Rows are points. To make a cloud, some directions were put in groups of two or more. Within a group, all points are equally far from the middle, so they leave a hole (a ring in 2 directions, a hollow ball in 3). The other directions are filled evenly. Then the cloud was stretched, turned, moved and blurred a little. How many holes are there, and how many directions does each take, smallest first?

Cloud (14 x 2):
[[-24.9  -2.6]
 [  8.9 -16.0]
 [  2.6  -4.8]
 [-40.2  -6.5]
 [-27.3  -6.4]
 [-30.8   1.7]
 [-22.2   5.5]
 [-28.1 -18.1]
 [-30.3  -4.5]
 [-31.1 -11.3]
 [ 13.1  -7.2]
 [-32.6  11.8]
 [  5.2  22.8]
 [  5.7  25.3]]
Holes: 0

Cloud (30 x 4):
[[ 26.7  -0.2 -19.5 -33.4]
 [-13.4   6.1 -21.1 -11.2]
 [  7.7 -21.8   8.1   8.3]
 [ 10.8  16.6  15.8  26.7]
 [ -6.5  35.1 -18.4   5.9]
 [ 33.2  -6.9  -5.9 -12.7]
 [ 12.4 -27.2   8.8 -32.4]
 [ 23.9 -22.7  19.9   0.0]
 [ -7.9   6.5   6.2  30.9]
 [  3.7 -12.6 -16.3  -6.3]
 [-10.8 -34.9  -4.3  22.6]
 [ 17.1 -29.4 -35.6  13.3]
 [-23.0 -36.4   3.0  -3.1]
 [ -5.8  14.8 -38.4 -16.6]
 [ 15.4   5.1 -24.2 -29.8]
 [  6.1   1.7  15.9 -12.5]
 [ 13.9 -20.8  -5.3 -26.3]
 [ -1.2  45.7   4.4  -5.5]
 [ -1.5 -19.6   0.0  12.5]
 [-21.7 -15.4  16.5  20.0]
 [ 15.0 -36.8 -15.2  11.6]
 [ -3.8 -30.6   3.5   7.0]
 [-10.2  -4.9  15.7  29.9]
 [-11.5  11.4  -8.3 -15.4]
 [ -7.6 -52.6   9.7   5.3]
 [-20.6  10.8  16.9   4.1]
 [  2.8   1.6 -34.2   3.4]
 [  5.5 -34.9  30.6 -17.8]
 [  1.3 -26.8  33.8  -6.6]
 [ 10.0 -25.1  40.0  17.9]]
Holes: 0

Cloud (46 x 6):
[[ 26.2   0.7  24.4 -18.0  -5.5   8.2]
 [ 33.8  34.6 -15.7  20.1   4.8   1.4]
 [-13.7 -16.8   1.1   5.5  40.7  -5.3]
 [  5.6  12.6  18.1   0.2  40.7   6.7]
 [  0.3  16.8  10.9   0.4  38.1  12.9]
 [ 32.7  -1.4   9.7  31.0  21.3 -20.6]
 [ 13.0 -13.4 -37.3   0.2  -8.9  17.9]
 [-18.5  -2.2 -33.1   5.2 -29.6  17.1]
 [-33.7  17.1   7.1  24.0 -11.5  -1.9]
 [ -7.9  19.7  -1.5  -1.7  34.2  13.6]
 [ 24.8   7.8  38.5  16.9   1.6  14.3]
 [  9.9  10.1  17.5 -13.8  39.7  -1.4]
 [ 15.8  -1.1 -14.0  -0.9 -30.4 -16.0]
 [ -4.7  18.7  -9.0  19.0 -12.3  38.4]
 [-32.1  17.0 -19.7  31.8 -18.4   2.1]
 [ 19.7  28.1 -23.8  31.6 -27.4  -6.4]
 [  4.3  -1.2 -27.7  13.9  13.4 -36.3]
 [ -2.5  -6.3  -8.1  39.3 -24.8 -10.1]
 [  4.1  21.7  25.4  10.1  21.8   1.6]
 [  8.8  35.9 -12.8  14.0  11.9  20.0]
 [-20.0  18.3  11.8 -28.9 -17.1  12.2]
 [ 33.9  23.2 -11.5 -17.4  14.0 -23.1]
 [  0.9  -4.8 -27.7  38.2  13.4 -14.8]
 [-20.9   6.4  -8.7 -26.9  18.6  12.4]
 [-11.9 -16.7   6.5 -12.1  -5.6 -14.6]
 [-32.4   7.9 -16.2   4.7  19.4 -16.7]
 [-19.0  -4.5 -18.9  26.8 -35.8  -1.5]
 [ 14.8 -21.8 -29.1   7.1  24.0 -18.0]
 [-23.2  -9.7 -30.0 -13.4   3.8  18.0]
 [ -8.3 -17.8  -0.3   2.8  33.1 -19.9]
 [-32.0 -10.7  -7.2 -16.1  -3.0   0.8]
 [ -1.1  -2.5 -25.8  15.4 -39.5  -6.3]
 [  3.9  18.0  -2.2  33.7 -23.9 -37.4]
 [ 15.6  14.2 -19.5  30.6  -0.1 -35.4]
 [ 30.1  28.9  -5.9  17.1 -33.1  -2.0]
 [-10.2  39.2  -1.2  13.1  -6.5  19.9]
 [ -9.5 -23.6 -18.5  23.0 -12.1  34.0]
 [  7.0 -30.1  22.2 -10.8  13.6   2.7]
 [-20.4  14.1 -14.7  28.5  -9.3  25.0]
 [ 21.6  -5.9   5.7 -15.9  -5.5 -18.9]
 [ 34.1   9.0   6.6 -28.6  25.8   6.1]
 [-25.5  -4.2   7.2 -21.6  -3.3   8.8]
 [ 22.4  25.4  22.6  -0.4 -18.6  18.1]
 [ 30.6  16.9   1.9 -11.1 -16.3  28.9]
 [-21.4  -7.9  10.4  34.3   4.1  17.2]
 [ 12.8 -30.4 -17.3   0.0  12.1 -12.4]]
Holes: 2 (2, 3)

Cloud (75 x 8):
[[ 19.9 -17.1   2.4  27.0   2.7 -15.4   9.1  20.3]
 [-28.5  -8.7  30.5  10.8 -14.6  -9.6 -29.4  14.7]
 [ 27.3  24.2   1.8 -13.0 -31.8 -22.7 -19.0 -16.4]
 [ 17.8  21.9  -3.8 -22.5 -37.7   1.9  -6.3  -1.7]
 [ 26.5  -4.9  -0.7 -23.9 -27.9  -8.4 -26.2  20.3]
 [  6.6 -23.7  -5.7 -13.9 -33.4 -29.2   6.7  25.2]
 [ 27.3   8.7  15.8 -32.8  -5.4 -17.2 -23.5  10.8]
 [  7.4  15.4   6.5 -17.4  -6.5 -14.5 -31.9  44.7]
 [ 25.9   0.2  29.9 -20.8  17.9 -24.6 -16.6  13.7]
 [ 27.2 -13.9  -5.2 -22.3  -1.1 -38.3 -18.8  -8.5]
 [ 17.2  18.3 -31.9 -11.3  22.0 -21.6 -11.1  20.5]
 [ 12.4  10.6 -21.3  -8.0  -3.3 -37.5 -28.6   7.9]
 [  3.9  -1.9   3.2  35.4  -7.1 -18.7 -30.0  29.5]
 [ 23.6   2.5  -9.3   6.5 -27.1 -40.6 -27.6  29.2]
 [  0.3   0.7  13.2  26.1  -5.5 -18.2  30.7  13.8]
 [ 31.1   0.6   2.6 -28.4  -0.6 -32.4 -33.9  20.3]
 [ 16.4 -28.4 -14.2 -26.0 -14.1  -0.7  -2.4  24.7]
 [  7.4  -4.3  11.3 -21.5   7.3 -11.7  30.6  14.9]
 [ 27.9  -5.1 -25.9 -11.0  -4.9 -29.7 -35.5  13.4]
 [ -5.0  24.3 -33.8   9.7 -13.8 -29.1 -24.3 -16.4]
 [ 35.2 -12.8 -31.5   0.5   1.3  -3.8 -31.9   1.7]
 [ 15.0  13.9  10.7 -27.0  -2.5  17.6   7.7  -6.6]
 [  8.4  12.4 -46.3  13.7  -2.1  -1.4  10.7  27.4]
 [ -1.6  12.7  -4.5  18.2  14.1 -28.3 -14.9  27.6]
 [ 30.3   1.2  -3.1 -33.2 -18.0  -6.1 -25.4  16.8]
 [  8.7  17.8 -13.6   7.2 -20.5 -41.7 -27.5  16.9]
 [ 10.8  -5.1  11.0  14.2  13.8 -17.1  31.4  43.3]
 [ 15.8 -19.5  -5.2   6.7 -23.5 -39.0 -39.3   7.9]
 [ 33.2  19.9  14.0 -10.0  -0.3 -26.6  -1.1  14.5]
 [  6.5   1.7   3.1  -5.8  37.2 -19.9   8.5  14.1]
 [ 30.4  -3.3  27.6  10.7 -34.6 -15.7  -9.1  18.2]
 [ 21.2  24.1 -36.3  19.3 -25.3 -17.2  10.1  14.9]
 [  1.6  10.9  -6.7  -7.8  25.9 -20.1  17.1  39.0]
 [ 12.8  -0.9  44.9   7.0  -2.5 -16.3 -11.5  11.0]
 [  6.1  -0.5  -3.7   3.5 -35.0  14.1 -14.5  -8.0]
 [ 24.6  30.0   2.8  -6.1  -6.3 -22.4   9.3 -20.9]
 [ 15.2 -22.9 -15.6 -25.9   8.8 -46.9 -23.6  14.7]
 [ 18.5  17.5   9.8 -20.6  -2.8 -30.6 -28.4   6.0]
 [-16.9  37.0  23.1  12.1 -13.6   9.4   2.8  13.7]
 [  9.3  -5.1 -19.4 -28.2 -19.5   1.8  10.0 -15.2]
 [ 25.7  -3.9   0.8  25.4 -28.7 -32.6  15.9  33.2]
 [ 29.3  -5.8   1.5  16.8 -14.4   6.9 -18.2   9.8]
 [ 15.6   3.5 -39.8  -8.8  -5.3 -23.7 -26.0 -19.9]
 [ 27.0   3.3  -8.3 -24.8   7.3 -32.1  16.6  21.1]
 [ 42.9  -8.9  18.7 -26.0  -8.0 -15.5 -17.2  21.9]
 [  9.9   3.4   8.8   0.7  30.4 -26.9 -25.9  38.3]
 [ 17.8  22.5   7.3  13.1 -22.9 -35.2  26.7  18.5]
 [ 28.6   8.1 -39.5  15.1   8.2  -6.3   0.3  35.0]
 [-18.6 -20.8  -0.8   5.7   5.4  -7.9   5.4   8.4]
 [-24.6   0.1  19.4 -10.7   0.0 -40.9   8.4  10.7]
 [-15.9  -8.6   6.1 -33.1 -21.3 -21.6 -21.3  -3.6]
 [ 18.0  15.2  11.4  37.5  -9.5 -16.6  17.7  23.4]
 [ 29.5  10.4  10.5   0.1 -10.2 -28.8  19.3  -0.7]
 [  1.7 -14.4  19.5  34.1  -8.5 -30.0  -1.6   7.7]
 [  3.8   0.9  19.2   5.3  -0.7   6.6   3.2  66.3]
 [ 24.3   5.2 -30.9  27.4 -19.6 -13.4   0.0  16.4]
 [ -1.3 -13.6  17.3 -15.2  13.2 -35.9  13.2   5.3]
 [ -1.9  24.4   9.3  -5.8  -6.0   4.9  12.5  43.8]
 [ -8.0 -19.4 -21.9   1.3 -19.8 -13.7   0.2  -9.3]
 [-24.8  -9.2  -1.7 -25.9   4.8 -19.9  -9.3  -3.4]
 [ 38.0  28.5 -13.3   3.7 -24.3 -20.0  11.6  -1.7]
 [  7.6 -20.0 -17.8 -20.1  19.0  -8.7   7.1 -17.1]
 [ 27.5  -4.3   5.1  27.1  10.8   1.1  -8.6  30.2]
 [  2.0   0.6 -30.4  18.2  14.9  -8.7 -15.4  -1.4]
 [-11.0  13.6  31.1  -2.3   5.4 -15.2 -30.4  30.8]
 [ 21.2  39.7 -28.1  15.8 -19.9 -17.0  17.8  11.4]
 [-22.4  18.8  -2.7  24.5 -18.4  18.5  -3.3  16.6]
 [  0.4  -0.9  31.6 -27.8 -14.8 -22.4 -28.6  -0.1]
 [  7.0   3.7  17.2 -25.3  -3.3   7.5 -12.0 -14.6]
 [-13.8  13.7   5.3 -18.8   0.5  -9.7 -37.1  24.1]
 [-11.9  42.5  -0.5  -4.5 -21.2  -5.3  34.1  -7.3]
 [ 19.3  19.3  19.9 -28.5   3.8   5.9  -2.5  12.8]
 [ 30.2  -5.5  -8.3   7.1 -19.8   9.4 -24.6   8.3]
 [ -6.1  23.9 -12.4  10.6   0.4 -21.2 -31.0 -19.8]
 [-28.2  -5.5  12.6  22.7  -7.9 -12.5  15.3  14.9]]
Holes: 2 (2, 4)

Cloud (102 x 9):
[[-22.3   8.9 -27.0 -15.0  29.0  15.4   1.6   5.6  13.3]
 [ 32.3  -7.4 -11.7   0.0 -41.7  14.2   7.9 -26.7 -24.1]
 [-26.8  22.5   7.5  17.9   2.5 -24.2   1.6   0.4 -20.2]
 [ -9.3 -12.9  -4.7 -20.6  15.8 -35.1  -7.4  -6.6 -14.0]
 [ 24.9   8.7  -6.0 -23.4   4.9  28.1  14.8   5.1   4.9]
 [ -0.9   1.2  -2.4  -3.1  -3.6  45.4  25.2 -36.2 -21.6]
 [ -3.5   5.5 -33.7 -15.7  18.2   5.7 -24.3   3.3   0.2]
 [-21.9  10.4   4.2 -38.2  -1.9  15.7  23.3 -23.5  12.2]
 [-10.5 -17.5   2.9 -48.9  16.8  11.4  23.5  -1.7   8.2]
 [-13.1   3.4  -0.4 -13.4 -18.4  19.3  11.2  29.6   7.0]
 [  0.2  16.9  23.2 -26.6  17.5  -6.9  36.4 -19.8  16.3]
 [ -4.1 -23.0  -1.7 -28.5  13.5  19.0 -25.8 -13.6  -9.4]
 [-26.3  -8.7   9.3 -25.1  39.3 -36.8  36.9   3.7   8.2]
 [  5.9   9.4 -37.6  10.4  -1.8  -5.0   0.1  -1.9  -9.9]
 [-20.4 -43.3   0.0 -12.0  10.7 -18.3  29.9   8.7  12.6]
 [-40.7 -21.8   3.4  18.8   6.2  -8.1  18.8  23.1 -20.2]
 [ 20.2   8.6  20.9 -32.3   1.7   0.2  36.0 -12.6  -2.4]
 [ -2.5   0.4 -29.1 -20.7  -0.8 -25.3  41.2 -23.7   4.6]
 [ -0.4 -43.9  25.1  -7.0  22.1   1.3  13.1   4.4  -1.6]
 [ 22.9 -15.2 -28.7 -32.3 -19.5  40.8  13.9 -14.8  -9.0]
 [ 28.6  -7.4  -7.4 -39.1  -6.8   9.8  39.5 -12.8  11.7]
 [-10.0   5.0  -7.3 -22.1 -26.0 -11.5  31.0 -36.8  13.4]
 [ -6.9  13.3  -4.9  15.2 -18.8  23.5  32.8 -32.7  -6.0]
 [-27.5 -40.6   4.0 -16.2  12.0 -19.7  23.2  10.6  -7.7]
 [-18.1 -21.5  28.9   1.0 -13.5 -20.5  -1.0   7.2 -16.0]
 [-10.3 -13.4  15.2  23.3   6.4 -27.6  14.9   2.1  15.9]
 [-15.5 -19.2  -4.6 -35.7  37.3  21.6  -0.1   2.7 -17.2]
 [-37.8  -8.1  -1.3 -29.0  -4.2 -25.2   5.6  46.3  -6.2]
 [  5.8   8.6   6.9  24.8 -13.7   1.4  15.4 -19.1  11.8]
 [ -2.0  27.3  11.8 -17.6  -4.0 -18.9  25.3  11.9 -19.1]
 [-12.6 -21.3   3.4 -40.3  15.1  -9.0  33.1   6.0  22.3]
 [ 23.2  14.2 -11.4 -29.5 -15.2  -5.8  30.5 -13.4  21.0]
 [ 10.0 -15.2 -31.9  -4.5  -0.8 -18.9  44.9 -22.2 -12.1]
 [ -9.8 -43.3 -12.7 -16.9  10.2  14.7   2.3  14.7 -12.3]
 [ 12.1  11.4 -44.6  -5.2 -12.7  -5.7   8.9 -19.7  -1.7]
 [-17.6 -23.8   8.6 -10.3  17.8 -45.3  18.0   1.5  -3.0]
 [-10.7  20.1  15.0 -23.0   9.9 -28.8 -22.9  -3.1   2.1]
 [ 18.5 -10.7 -15.7  16.1  24.4  25.3 -10.4  -0.9 -20.7]
 [-37.8  16.3  13.8  -0.4  13.7   1.1  -3.5  25.7  23.6]
 [-14.5  15.4  16.1  16.4 -30.7 -22.8  -7.4  -0.5  12.7]
 [ 22.8  -8.4   5.5   0.5 -24.5  15.9  32.2   1.9   3.2]
 [-25.3 -28.8  16.7  -9.7   2.8  -2.5   5.8  42.3   4.2]
 [ -4.6  16.9  18.8  -9.9 -10.1 -13.9 -24.9  13.0 -35.2]
 [  9.9  -0.6 -34.8 -12.1  17.5   3.5  -0.3  14.0 -30.8]
 [  2.4  13.8  23.9  -4.5  -1.0 -17.5  50.1 -12.8  16.6]
 [-26.7   0.4  35.1 -16.3  17.3 -26.6  44.9   3.5  12.3]
 [  3.1 -36.0  11.7 -25.6  18.6  22.0   4.3  -1.4   6.0]
 [-12.0  -1.3 -12.3  -7.2  -9.6  -6.9  -4.9 -28.6 -28.0]
 [  0.6 -10.2 -13.2  -6.4   8.8  14.5  -6.3  33.8 -31.3]
 [  4.3  18.5   9.3 -20.1  -4.0 -10.5  -5.7  28.2  17.4]
 [ 11.1  11.9  25.7  -8.6 -25.7  26.3 -25.3   2.0  -1.3]
 [-18.8 -10.6  26.0 -19.6   6.3 -45.3  30.6   7.4   7.7]
 [-19.6   6.2 -10.2 -24.8  -7.7   6.2 -33.7 -15.0 -28.3]
 [ 12.4   9.7  -9.0 -13.7  17.8  15.8   0.5 -15.3  21.4]
 [ 18.9 -13.6 -13.8 -12.3   2.5   2.3  60.2   2.9  -2.5]
 [-39.8  -1.7  -1.3 -16.4  12.3 -25.7  17.2  37.4 -20.2]
 [ 14.3   2.6 -12.7   1.9 -26.2  -4.6  11.9 -45.0 -10.7]
 [  0.9  34.4  -4.1 -14.1  20.7   1.2  23.4 -17.7 -21.2]
 [ 27.3 -14.4  -8.6 -24.8  13.0 -19.8  35.9  -5.1 -15.3]
 [ 24.8 -17.7 -20.6 -34.7 -34.8  26.0  14.4 -39.0  -6.8]
 [-29.5  -7.4  22.5  -8.6  13.3 -18.6  -0.2  55.6  -7.7]
 [-21.3  13.9 -23.7  17.4   1.3   0.2  16.8  10.3   5.5]
 [-28.2  -5.3 -15.6 -21.1 -14.2  22.5 -13.2 -22.3   0.4]
 [  8.2  15.2 -16.4 -40.6 -41.8  28.1  19.7 -21.0  -3.4]
 [ 14.8  12.1   0.5 -11.0   3.0  12.2 -43.1  12.2  -6.4]
 [ 26.9 -12.2   3.9  -6.1  -2.1  29.9   5.6  12.0 -11.2]
 [-15.0   1.9 -24.4  19.1 -11.0   8.9   5.9   5.8   7.2]
 [-39.8  24.1   6.2 -15.4  33.9  11.6  -1.5  -5.6  -9.0]
 [ 10.0  24.4 -36.2 -31.6 -24.9   9.9   9.3 -40.7   6.1]
 [-20.4   6.7  -3.3 -29.4 -10.1  22.3 -32.5 -15.1 -20.1]
 [ 23.4   8.3 -18.4 -15.1 -14.6  43.6   4.4 -11.6   7.2]
 [ 10.1  11.3  31.4 -28.7  -8.7   7.8 -27.2   3.8   0.7]
 [ -0.6  -3.9  28.5   9.1 -24.8  18.7 -14.7  -6.8  -5.2]
 [ -2.8 -13.4   2.8   9.5  -7.5  16.1   7.9  26.7 -28.7]
 [-29.1  -4.2   8.4 -19.4  30.0  -9.7 -33.7  15.0 -16.7]
 [  5.1   4.2  26.3 -32.6 -28.0  -7.8  28.0  -9.6   1.7]
 [  9.7  17.7 -43.6 -12.9  -5.7  31.1 -17.1 -15.8 -23.5]
 [-26.3   7.2  31.3 -25.5  25.8   9.0 -10.8  12.5 -10.6]
 [  7.8 -13.3 -11.8 -26.4  24.4 -22.1 -10.3  21.3  -7.1]
 [ 10.4   2.5   3.6  -7.5 -18.2 -37.0  41.6 -11.6  -7.1]
 [ 13.6   0.8  13.4 -25.0   7.5  20.0  -7.1   1.4  20.3]
 [ -8.6  10.7  17.8  13.2  -2.7 -34.4 -17.3  10.6 -19.6]
 [ -2.7 -23.2 -27.3 -12.1  13.0  20.4 -29.8   9.9 -20.6]
 [ 18.5  -4.2 -39.8 -14.2   9.0  29.7   1.6 -41.0 -13.2]
 [ 12.6  11.4  -1.9 -12.7  -3.5  -7.5  29.6  17.9  13.5]
 [-37.9  10.5  37.6 -19.8  21.8  -3.9  20.4  17.7  11.0]
 [ 11.5  38.3   1.2 -22.7 -11.4   3.5  -3.3   6.9 -21.8]
 [-42.9   0.1 -10.9  13.2  14.6  16.6 -17.3   0.9 -14.5]
 [-15.2 -38.4 -17.5 -17.2  -3.3 -18.7  12.8  27.2  -2.8]
 [ 11.1  -1.8  10.6 -14.5 -11.9  29.5  34.8 -45.7   1.5]
 [ 29.9  -2.9  11.9  -8.3 -31.7  11.7   4.5   2.7 -21.7]
 [  1.1   3.2  -0.2 -30.9  30.3 -14.3 -10.3 -11.7  -4.3]
 [ 17.7 -21.2 -23.2 -20.1 -10.4 -12.8  51.6  -6.5  -6.1]
 [ 38.5 -13.9  -6.4 -17.1 -31.9  20.5   0.6 -38.7 -13.5]
 [-10.4  -9.8 -15.5  20.5 -20.4  14.8  19.4   8.3  -1.1]
 [ 10.9  -1.2 -17.5 -50.9  11.7  16.9 -16.2  -7.4   3.2]
 [-19.0  16.6 -30.3 -24.1 -14.7   4.1  15.8 -32.2   5.0]
 [  2.4 -25.9  -1.2 -39.6   2.3 -33.1  18.4  15.9   8.4]
 [  2.5   1.2  35.4 -31.5  -0.8 -12.9 -18.7  18.4  -4.8]
 [ -9.0 -22.9 -20.4 -23.7  30.8  24.7   6.1  -6.6 -31.4]
 [-34.2   1.5   6.7  29.5   3.0  18.4  -0.4  -4.9 -15.1]
 [-24.4  -6.7   3.6  -1.9  -8.1 -41.7 -23.5   8.7  13.5]]
Holes: 2 (4, 4)
